Every row gives one point. The window is the flat piece filled in between its corners: a triangle in 3 columns, a solid with four corners in 4, and so on. A path goes straight from each point to the next, and from the last back to the first. After which points does the path pass through the window?

Window (4 x 4):
[[-15 121  73   0]
 [ 30 -64  14 -15]
 [ 50 -60 -52  -6]
 [-33  15   9 -12]]
Path:
(1): [-23   6   7  15]
(2): [-19  10   0 -48]
(3): [  5 -11 -10 -35]
(4): [ -2 -23  -3  27]
(5): [-27   3   4  14]
(6): [-15  15   5 -45]
(7): [ -7  42  13 -63]
(8): [-10  27  24  35]
(9): [ 16 -52  13  53]
(10): [ 33 -45   9 -80]
(11): [ 28 -28 -24 -83]
(12): [ 22 -42  -6  42]
Through the window after points: 1, 3, 5, 7, 9, 11

Window, 6 rows:
[[ 29  76 -65 -73  35 -14]
 [ 43 -21  18  78  36 -16]
 [ 50 121  62  58  70 -17]
 [ -8 -32  50  32  46  -9]
 [ 21 -26  29  10 -24  -2]
 [-88  25 -70 -35 -53 -13]]
Path:
(1): [ 10  -3  15  -7 -12 -91]
(2): [ 3  5 -5  8 -3 79]
(3): [-28  38 -52 -15 -26  48]
(4): [-25  29 -38 -32 -29 -48]
(5): [ 25  36  53  30  42 -70]
(6): [14 43 41 44 54 25]
(7): [26  9 20 44 21 19]
(8): [ 28   7  25  39  20 -46]
Through the window after points: 1, 5, 7

Window, 9 rows:
[[ -62   24  -35   41   13  -25   -2  -13   -9]
 [  67   40  -27   77   14   -2    1  -76   -7]
 [ -42   51  -28  -48   -5  -89    1   20   -8]
 [ -50   32    9  -31  -84  -26   -7   30   -9]
 [  74  -50   25  -47    8   80   12  -33   41]
 [ -56  -26  -35   14  -18 -121  -37  -14  -11]
 [   1    2   65   77  -14   -3   80  -19    7]
 [  73    7   31  -61   19   52  -66   46   17]
 [  -2  -29  -76    6  -14  -64   -4   33   -3]]
Path:
(1): [-63 -35  -8 -35 -12 -53   2  16 -93]
(2): [-59  14 -18  -3 -32 -56 -10  35  59]
(3): [ 25 -12 -18  46  12 -18  15  -9  99]
(4): [ 24 -34 -11   8  29 -12  15 -28 -65]
(5): [-14 -24 -15   0  -8 -37  13 -16 -88]
(6): [-27   7 -39  32 -31 -57   7  -6  95]
(7): [-61  19   2   9 -47 -44  -2  18  97]
(8): [-40 -14   3 -21 -10 -34   4  23 -41]
(9): [ -7 -10  -9 -14   9  -8  12 -13 -75]
(10): [ -8  16 -17  23  -4 -20 -11 -17  67]
(11): [ 20  21   9  32 -11   8  32   1  47]
(12): [ 28  -3  17  19  -3  13  36 -11 -25]
Through the window after points: 9

Window (12 x 12):
[[ -87 -102   55   58   89  -73   41   34  -13  -47   14   21]
 [  29    8  -11   27  -43  -14   39  -73  -59  -80   28    3]
 [  28  -40    5   85   99   26   33   12  -10  -16  -16  -19]
 [ -31   48  -39   11  -13  -85   51  -10  -73   68  -11    7]
 [ -31   51  -66    8  -45  -23  -13  -36   35  -35   -9   -5]
 [ -12   96  -24  -17   46  -27  -17  -22  -18  -41  -13  -20]
 [ -25   29   86   21  -60   38   -9   33   22  -64   -4   23]
 [ -85   -7   12   76   12  -14 -121    7  -61    7  -50   34]
 [  -2  -32   64  -14   51   36   48   29  -34  -58  -98   -7]
 [  38   -5   67  -39  -10  -97   59  -60  -66   67  -89    0]
 [  -9    6  -79  -22   22  -23  -28   50    6   63   47   -5]
 [  -3   57  -22  -14   38   84   -2  -62    5  -21  -18    3]]
Path:
(1): [ 20  13  16  -3  10 -52   9 -15 -34   6 -64  64]
(2): [ -38   -6   64    5   -7  -35   25  -45  -56   44  -23 -104]
(3): [-36  -3  49   0 -10 -22  20 -29 -34  11 -31 -70]
(4): [ 25  18  31   1  -8 -48  16   0 -26   5 -44  79]
(5): [ 32   4 -20  15  19 -74  30  33 -43  14 -35 109]
(6): [-68   5  27  12  11 -38  38 -43 -44  22  -9 -79]
(7): [ -41   11  -13   -3  -11  -18   28  -40  -32   16   -2 -100]
(8): [ 40  27  -9   0  22 -47  36   1  -5 -19 -17  87]
Through the window after points: 1, 3, 5

Window, 14 rows:
[[ -4 -58 -52  14 -49 -14  53  55  62 -20 -18   4  46 -26]
 [-54  76  22  35 -69  47 -17 -23  78  37 -14 -35 -60 -12]
 [ 45  -5 -23  28  74  17  24 -46  29  97  55  47  71 -12]
 [-70  36   7  39 -42 -48  93  12 -47  45 -32   3  50  -4]
 [-31 -46  12 -14 -17  15 -33   0 -38 -47  75  18  -8 -21]
 [-18  34 -19  40  -4 -50 -35  25   2 -36  71   9  52 -19]
 [ 10   3  55 -52  71  -4 -25 -21  31 101 -31  59  43   6]
 [ 56 -40  -2  26 -85 -64   0   3  16  13  51 -22  -2 -19]
 [ 38 -52  19   3  -8  -7 -22  11 -30  32 -53  87  42   1]
 [-24  56 -18 -14 -37  41  50 -47   7 -14   9 -39  37 -14]
 [ 23  61  34  39  24 -42  47 -72  88 -21  57  35 -17  10]
 [-14  -4   4  58 -32 -73 -18 -44 -12 -27   2 -40 -59  -5]
 [ 34 -31 -51 -44  -3 -35 -51 -67  62 -49  69  96 -59   1]
 [ 26  14  15 -30  -8  51 -35  51 -16  64 -27  -6 -51 -25]]
Path:
(1): [  1  -2  -1   3  -9   1   6  18  11  35  16 -14  13  79]
(2): [  7  14  28  16  -9  -7   8 -21  12  26  -2  20  20 -94]
(3): [   6   -9   12    1  -11   -8    9   -6   18   22    1   38   27 -115]
(4): [ 12 -15 -23 -11 -19  21  20  33  25  22  17  23  33  84]
(5): [ 17 -18  -7  16 -34 -25   1   8  13   7  39  -2   1  60]
(6): [  14   -3   20   11  -39  -35    9  -28   15    8   20   14    4 -121]
(7): [   0   21   15    1   -3  -47    8  -45   15   20    3   37   -3 -116]
(8): [  9   0   2   4 -19   1 -10  -6  -4  15  22  15   0  53]
(9): [ -7  16 -11   9 -24 -15  13  -9  19   2  52 -23   5  27]
(10): [ -8  20  -5  25 -28 -23  13 -28  24   5  38   0   0 -98]
(11): [ 10  15   3   0 -15 -24 -10 -42  14   4  33  28 -18 -48]
(12): [ 16   5  -4   1 -13  -5 -22 -18  21   8  40  12 -18  63]
Through the window after points: 5

Window, 14 rows:
[[  23   10   53  -45   10   -8  -82   17   -9   62   25  -13   22  -47]
 [ -78   54  -70  -13  -25    6   25   56   12   39  -25  -12    1  -24]
 [  35   51   63    4  -26  -86  -38   82  -33  -51   -6   41   76  -86]
 [  84   48  -34    8   25   68  -53  -32   -5  -27   12  -11   68   77]
 [ -76   22   59   45   18   63   -7   77  -18  -11  -35  -18   -7  -26]
 [   4  -44  -40  -17   87   45  -51   91  -58   35  -69   -5   -3    8]
 [ -14   33  -29  -53   66  -45 -121   41  -86  -29  -19  -48  -42  -32]
 [  69   -5   47   -5   43   32   63  -19    6    1  -61  -70  -26   33]
 [ -35   19  -10   61  -22  -53   -8  -52  -14   10  -25   62  -92  -70]
 [  32  -40   57  -69   -9   48   -1  -28  -62  -18  -50  -49   -4  -12]
 [ -19  -56    5   24  -74   47  -37   61   43    5  -87  -63   29   38]
 [  14   -4  -44   42   44  -53   28   84    7  -93   33    8   -1   -2]
 [ -21    8  -96   93  -67   50    7   24  -79   67  -25  -10    4   27]
 [ -74    2  -48  -64    1  -89  -13  -51   13   22  -28  -80   57   11]]
Path:
(1): [ 43  29 -26  16  16  29 -37   5  -8 -12 -18 -41  44 -63]
(2): [ 11 -26 -52  31  10  29 -35   9 -33 -30 -16 -47  47 -95]
(3): [-12  25  10 -15 -18 -14 -38  29 -26   6 -17  14   7  25]
(4): [-28  23 -18   7 -67   2 -23  76 -56  50  -9  39 -27  88]
(5): [ -2 -11 -59  64 -16  37  -6   3 -31  13 -44 -53  31 -35]
(6): [ 14 -15 -52  24 -15  41   1  -8 -36  11 -46 -57  24 -56]
(7): [-41  25   5   2 -33 -15 -20  42 -52  37  -5  21 -13  77]
(8): [-44  30  43  -1 -31 -48   7  66 -33  37 -44  15 -56  59]
(9): [-27  -6 -25   3   8   2 -25  13 -10   4 -26 -27   1 -88]
(10): [  7   4 -48  17  17  32 -40  19  -6  -2 -17 -39  27 -51]
(11): [-15  27  11 -26 -12 -13 -20  45 -29  13 -27   2  -8  73]
(12): [  5  34   7 -13 -19 -20   2  31 -24   7  -3  16   3  58]
(13): [  7 -16 -27  43  23  26   5   2  26 -19 -37 -39  33 -66]
(14): [ -9  10 -32  11   0   7 -43  22 -22   4 -24 -26  30 -35]
(15): [  1   9   7  -9  -6  -1 -50  36 -29  14  -5  12   8  31]
(16): [  8  29  15 -11   2 -33 -39  34 -33 -22  -8  17  15  23]
Through the window after points: 4, 6, 10, 16

Window:
[[ -15  -48   -6  -66  -12   24  -47   14  -62  -65   71   -2  -45  -36]
 [ -39  -51   12   13   62   83  -21  -83    2  -59  -22  -10   46  -51]
 [  12   33  -20  -39  -66   47  -58   29  -27   18   -3    5  -15  -14]
 [  -7   42   -9   42   60   78  -34    2   62   15   42    3   32  -54]
 [-100    5    5   34   25   44  -81  -12  -41  -54   19  -38    5  -73]
 [ -24  -52    1  -81  -72   -5  -59   -1   16  -74   35   -6  -15  -67]
 [  42   52  -23   30   67   21  -16  -43   40  -26  -31   32  -10  -51]
 [ -21   34  -75  -47  -19   -1    7   28   14   31   16   26   12  -35]
 [  29   29  -23   41   -8   25   36    6   31  -14    0  -16   -7  -17]
 [  48  -27  -34  -46  -33  -29  -65  119  -32   24   -7  -29  -36  -21]
 [  28  -41   59  -73  -24  -43  -20  -16  -37   -8   26  -21  -27  -51]
 [  21   74    5    5   62   35   13   -7   41  -49  -12   12   66  -17]
 [  47    9  -19   40   29   13  -23  -79    2  -43   15    4   74  -38]
 [  53   65  -62  -51   13   21  -14   45   22   21   11  -71  -21  -48]]
Path:
(1): [  1  -5 -10  -4   2  27  -4 -12 -11 -35  -2  23  27 -82]
(2): [ 11  10 -10  -6  10   3 -42 -26  23 -21  27 -16  -9  18]
(3): [ -6  11 -40 -25  16  -9 -43 -19  39 -34  21 -16 -19  40]
(4): [  -2    3   -7  -11  -13   62    8   17  -37   -1    3   14   26 -105]
(5): [ 31  27 -17  -2  27  37  -6   2 -13 -28 -20  -1  13 -86]
(6): [  6  17 -11   8  25   6 -35 -22  51 -14   9  11  -9  21]
(7): [  9  28 -40 -12  -3  -9 -41   5  28   5  16 -22 -12  16]
(8): [  33   32    6  -25  -20   48    8   47  -28  -39   14    6   10 -121]
(9): [  9  -8  -7 -32  -8  33 -33  14 -21 -46  13   7  10 -95]
(10): [-15 -13 -13 -31   6  16 -59  -2   1 -17  16 -12   4 -25]
(11): [  0  26 -52 -31  16  -9 -31   7  36   8   4 -28 -22  37]
(12): [ 14  35 -42 -30 -13  31   4  29  -3   7  18  -1  15 -92]
(13): [  26    7   -5  -32   -8   54   -8   20  -41  -29    8   17    0 -107]
(14): [-13 -10 -15 -17  26 -16 -57 -17  22 -34  41 -21 -19  38]
(15): [-10  23 -21 -16  24   6 -48  -8  31  -8  21 -32   7   8]
(16): [  31   17   -5  -35   15   51    3   13  -17  -36   -7   26   24 -112]
Through the window after points: 3, 5, 11, 13

Window, 14 rows:
[[ -31    3  -22  -10  -53    5   33  -20  -39   59  -21  -40  -32  -59]
 [   1  -77  -42  -87   30   29   -9  -10  -54   42  -28  -26  -47  -12]
 [  19   25  -14  -60   69   60   24  -54  -39  -77  -70    0 -121   21]
 [   7    1  -16  -59  -36   23   30  -26  -10   10    0  -71   98  -41]
 [ -24   15  -63  -30   28   16   48  -15  -28   52  -55   16   23    1]
 [  33   42   48   44   10   22   -6   73    9  -55   33   79   -4  -15]
 [   2  -40   -1  -41   13  -11   78  -21   31   48  -31  -40  -27    5]
 [  -6   32   -4   22  -27  -57  -23  -22   43  -21   73   74   40  -38]
 [  36   80   19  -10  104   63  -77   -5   30  -36  -52   -1 -100   20]
 [  40  -34   15  -44  -27  -21    7  -60  -85   67  -58  -40   13   24]
 [  37   15  -35  108   15   -9  -28   24   52  -80   10   41   11  -34]
 [ -12   36  -15   63   19  -86   12   52  -16  -30   86    4   34  -24]
 [ -43   32   15   38  -22  -41  -49   57   35  -82   -2   34   23   13]
 [  82  100  -45   -2   32   34  -54   57   48  -98  -15   45 -113   53]]
Path:
(1): [ 14  34  -2  34  13  10  -8   4  11 -30  21  -1 -19  26]
(2): [-24   6  -2  58  -8  52 -16 -61 -12   5   7 -20   3  66]
(3): [ 84  -5   2 -91   2 -72  14  29 -57  16 -64   5 -15 -56]
(4): [ 14  31  -4 -15   0 -59  13  31 -36  -9 -39 -15  16 -56]
(5): [  6 -10 -14  34   1  72 -21 -17  66   6  64  36  -8  69]
(6): [-25  34  -4  24  11  34 -26 -29 -11 -10  39 -12  -7  54]
(7): [ 50   5  -1 -24 -10 -59   0  57  38 -59 -47  42 -43 -91]
(8): [ 30   8 -30 -63   6 -60  48  43  32  -2 -57  28  -8 -79]
(9): [ -5  -1  -9   8 -10  11  22 -20 -20   0  15  -9 -10  17]
(10): [ -2   2   8  12  14  31 -36  12  -4 -20  10   4 -17  45]
(11): [ 26  45 -31   5   1 -74  35  16  16 -24 -49  37 -33 -55]
(12): [ 28  58 -38 -14  10 -37   9  39  12 -34 -38  50  -8 -38]
Through the window after points: 2

Window:
[[ 29 -41  14 -48  47  75  62 -71 -27   7  36  45  59 -22]
 [ -4 -40 -37  23 -72  42 -44  17 -34 -64  19 -35 -27 -26]
 [-28 -12 -18  23 -46   5 -35 -44  35   1  49 -33  -5 -58]
 [-67   8  10  45 -56  31  -5  17   3  28  23  33 -39   5]
 [-47 -55 -20  38 -89   5  22  13   8 -47 -21 -19  23 -24]
 [-36  25  22 121 -32  -3 -31  -3  17 -51  27 -18 -34 -80]
 [-46 -50  65  24 -49  12 -29   2  16 -39  20  -6  -7 -77]
 [  6  95   1 -16 -69  30 -17  13  -3   1  -4 -26  21  30]
 [ 61 -35  30  10  36  41 -18 -54  15  18  47  55  80  -7]
 [ 31 -57  22 -18  34  19  53   2 -15  56  79  18  45 -29]
 [-35  89 -36 -39 -51   4 -37   6 -64 -17  -9  30  82  30]
 [ 11  86 -42 -33 -33  11 -20  44  27  30  -9  49   4 -25]
 [ -7 -23  13  32 -47 -38   1 -15 -17 -16   5  14 -71  -9]
 [-24  94 -25 -11  34   5 -61  15  -6 -11 -40  -2  20  50]]
Path:
(1): [-30  -1  28  -5 -41   3  29  -5  18 -21  63   6  20  -7]
(2): [-53  34  -2  -3 -20   4  28   4  31 -75  59   8   9  35]
(3): [ -7   2   4  66 -49   7 -51 -12 -22  21  -8  -4 -16 -72]
(4): [ 10  34   4 -18 -29  21 -37  -5 -21  24 -11  -6  41 -24]
(5): [  1  27 -10   1   3  20  11  -9  11 -38  23  11  15  24]
(6): [-29  42  -2 -13 -31  10  13   3 -10 -88  39  23  31  21]
(7): [-10  16  -7  51 -55  21 -71 -15 -12  54 -42 -16  -5 -57]
(8): [  7 -25   6   7 -20  32  21 -59 -59  44 -38  26  25 -50]
(9): [  0   3   0 -28  11  45  13 -20  -3 -20  46  25  42   1]
(10): [  5  18   9  18 -23  13   9  -4  29 -69  29   4   6  -7]
(11): [-34  21 -19  17 -58  20 -47  -2 -20   3   0 -13   1 -22]
(12): [ 16   7  -5  30  13  31 -36 -19 -20  42 -36  34   9 -29]
Through the window after points: 2, 8
